Each row is a point. The points of each table are mixes of a few directions, plus a little noise. How many directions does each table use, and how many do they share? Where both have some left over, give the other angles between the two spaces (their principal angles), to ten degrees, smallest first.

First:
array([[ 0.14, -0.27,  0.02],
       [ 0.07,  0.25,  0.08],
       [-0.17, -0.63, -0.21],
       [-0.04,  0.65,  0.11]])
Second:
array([[-0.01,  0.04,  0.30],
       [-0.02,  0.09,  0.71],
       [ 0.00,  0.02,  0.14],
       [ 0.02, -0.09, -0.73],
       [ 0.01, -0.05, -0.42]])
Directions: first 2, second 1, shared 0; angles 60

First:
array([[-0.15,  0.20, -0.18, -0.11],
       [-0.02,  0.13, -0.22, -0.11],
       [ 0.05, -0.12,  0.15,  0.10],
       [ 0.00, -0.23,  0.36,  0.21],
       [-0.37, -0.07,  0.40,  0.15],
       [-0.23, -0.05,  0.29,  0.12],
       [ 0.56, -0.36,  0.12,  0.14],
       [ 0.18,  0.50, -0.94, -0.49]])
Second:
array([[ 0.28, -0.38, -0.01,  0.21],
       [-0.43,  0.18, -0.02, -0.03],
       [-0.31,  0.75,  0.05, -0.48],
       [ 0.03, -0.26, -0.02,  0.18],
       [ 0.43, -0.30,  0.01,  0.12]])
Directions: first 2, second 2, shared 1; angles 60

First:
array([[ 0.11, -0.25,  0.13,  0.18, -0.10, -0.31],
       [-0.04, -0.06,  0.00, -0.10,  0.17, -0.07],
       [-0.15, -0.01, -0.06, -0.30,  0.41,  0.01],
       [ 0.08,  0.66, -0.15,  0.37, -0.78,  0.78],
       [ 0.25, -0.48,  0.28,  0.39, -0.29, -0.61],
       [-0.12,  0.07, -0.08, -0.23,  0.27,  0.10],
       [-0.15,  0.06, -0.09, -0.30,  0.35,  0.10]])
Second:
array([[-0.02,  0.31,  0.01, -0.25, -0.32, -0.69],
       [-0.45,  0.10, -0.31,  0.26, -0.18,  0.01],
       [ 0.62, -0.27,  0.33, -0.04,  0.21,  0.66],
       [-0.07, -0.34, -0.01, -0.30,  0.55,  0.07],
       [-0.02,  0.05, -0.13, -0.16, -0.22,  0.11],
       [ 0.18,  0.34,  0.12, -0.24, -0.40, -0.60],
       [-0.52, -0.06, -0.26,  0.32,  0.16,  0.01],
       [ 0.19, -0.08,  0.20, -0.09,  0.25, -0.15],
       [ 0.09, -0.05,  0.05,  0.48, -0.05,  0.58]])
Directions: first 2, second 4, shared 1; angles 50

First:
array([[-0.22, -0.06, -0.33,  0.04,  0.06,  0.06, -0.11,  0.48],
       [-0.04, -0.01, -0.06,  0.01,  0.01,  0.01, -0.02,  0.08],
       [ 0.06,  0.01,  0.08, -0.01, -0.02, -0.02,  0.03, -0.13],
       [ 0.24,  0.06,  0.37, -0.05, -0.06, -0.07,  0.13, -0.54],
       [-0.08, -0.02, -0.12,  0.02,  0.02,  0.03, -0.04,  0.18],
       [ 0.44,  0.11,  0.65, -0.09, -0.11, -0.12,  0.22, -0.94],
       [ 0.00,  0.00,  0.00,  0.00,  0.00,  0.00,  0.00,  0.01],
       [-0.10, -0.02, -0.15,  0.02,  0.03,  0.03, -0.05,  0.22],
       [-0.18, -0.05, -0.26,  0.03,  0.05,  0.05, -0.09,  0.38],
       [-0.12, -0.03, -0.17,  0.02,  0.03,  0.03, -0.06,  0.26]])
Second:
array([[ 0.09,  0.01,  0.10,  0.16,  0.11, -0.01, -0.27,  0.18],
       [ 0.01,  0.01,  0.02, -0.06, -0.05, -0.01,  0.11, -0.14],
       [ 0.06,  0.00,  0.06,  0.18,  0.13,  0.00, -0.32,  0.27],
       [ 0.45,  0.10,  0.63,  0.09,  0.01, -0.12, -0.09, -0.60],
       [-0.16, -0.03, -0.23, -0.08, -0.04,  0.04,  0.13,  0.11],
       [-0.12, -0.02, -0.15, -0.14, -0.09,  0.02,  0.24, -0.09],
       [ 0.16,  0.04,  0.24, -0.05, -0.06, -0.05,  0.11, -0.38],
       [-0.36, -0.07, -0.50, -0.18, -0.09,  0.09,  0.27,  0.26],
       [-0.11, -0.03, -0.18,  0.10,  0.08,  0.04, -0.19,  0.40]])
Directions: first 1, second 2, shared 1

First:
array([[ 0.37,  0.50,  0.17, -0.33,  0.30, -0.52,  0.00,  0.07, -0.09],
       [-0.44, -0.21,  0.05,  0.37, -0.39, -0.05,  0.15, -0.07,  0.38],
       [-0.14, -0.41, -0.08,  0.23, -0.24, -0.35, -0.01, -0.03,  0.19],
       [-0.19, -0.04,  0.08,  0.17, -0.19, -0.23,  0.09, -0.02,  0.23],
       [ 0.28,  0.73,  0.04, -0.53,  0.35,  0.34, -0.07, -0.18, -0.29],
       [ 0.00, -0.32, -0.01,  0.22,  0.18,  0.94,  0.06,  0.45, -0.28],
       [ 0.08, -0.39,  0.06,  0.25,  0.01, -0.35,  0.05,  0.35,  0.05],
       [-0.02,  0.16,  0.02, -0.08, -0.02, -0.09,  0.00, -0.13,  0.05],
       [ 0.05, -0.03, -0.32, -0.30,  0.00,  0.31, -0.26, -0.44, -0.22]])
Second:
array([[-0.12, -0.08,  0.02, -0.17,  0.04, -0.03,  0.16, -0.08, -0.02],
       [-0.02, -0.21,  0.23, -0.30,  0.05,  0.09,  0.06,  0.34, -0.03],
       [-0.38, -0.23,  0.03, -0.45,  0.10, -0.12,  0.45, -0.30, -0.04],
       [ 0.26,  0.35, -0.24,  0.57, -0.11,  0.00, -0.36, -0.10,  0.06],
       [ 0.76,  0.31,  0.13,  0.69, -0.17,  0.33, -0.88,  0.88,  0.07],
       [ 0.03, -0.09,  0.13, -0.13,  0.02,  0.07, -0.01,  0.22, -0.01],
       [-0.27, -0.24,  0.10, -0.43,  0.08, -0.06,  0.35, -0.11, -0.04],
       [-0.19,  0.08, -0.23,  0.06,  0.01, -0.15,  0.19, -0.51,  0.01],
       [-0.26,  0.12, -0.31,  0.09,  0.01, -0.21,  0.25, -0.70,  0.01],
       [ 0.18, -0.01,  0.14,  0.04, -0.01,  0.11, -0.19,  0.35,  0.00]])
Directions: first 4, second 2, shared 0; angles 40, 90
